Each row is a point. A path goes straight from each point to the next, and from the last back to the first. The post is the endless flat space through its rows: a point in 2 columns, a line in 3, a plane in 4, and so on, so that a path can go around it. How many times does the path go around the post? Going back the other way cancels.

Post (2 x 3):
[[ -7  28  11]
 [ 20 -47 -16]]
Path:
[[ -11   -7   27]
 [  38  -38   66]
 [  35   56  -16]
 [  -1   35  -17]
 [ -37  -44  -38]
 [   3  -70   28]
 [  55  -37   55]
 [  14   40  -22]
 [  13  -31  -65]
 [   1    7  -28]
 [  17  -83  -64]
 [ -28   -9   13]
 [  15  -53   29]
 [  63  -20   30]
 [  29  -22  -28]
 [ -14   34  -22]
 [ -18   11    1]
 [   7  -47   60]
 [  46  -47   14]
 [  21  -10  -28]
 [  19  -64  -62]
 [ -29  -66  -15]
 [  36 -102   -6]
 [  62  -10   10]
 [ -17  121  -26]
 [ -19    3  -20]]
Times around: 5

Post:
[[ 31  -3 -46 -35 -33  -7  16 -28  31]
 [-17  38  47 -40 -33 -31 -42  11  -7]
 [ -3  -7 -34  56 -17   4   0 -18 -12]
 [-57  -9  94  11  50  56  23   0  -1]
 [ 67  42 -35 -51  -2  11   9 -41 -23]
 [ 24   1 -64  -6 -54  -6  21   2 -30]
 [  9 -14   7 -13   6  41 -26  41  45]
 [-12  19  68 -40 -58  10 -73  -2 -33]]
Path, 10 rows:
[[  80   10  -29   11 -107   13  -46  -25  -32]
 [ -48   12   80   -7   40  -70  -70  -11   85]
 [  -5  -38  -10  -22  -51   28  -46  -71   15]
 [ -11   19   32  -63  -50   31  -14  -30   24]
 [  87    7  -77   39  -87   38  -21  -29  -41]
 [  19   39  -57   47   30  -63   25  -13    9]
 [   6   -9   82  -45   29   69 -121   34  -13]
 [  61    6   51  -78  -42   63  -23   14  -47]
 [  16   27   11   19  -57  -23  -71  -72   23]
 [  49   43   20  -13   27   79   -5  -32  -30]]
Times around: 1
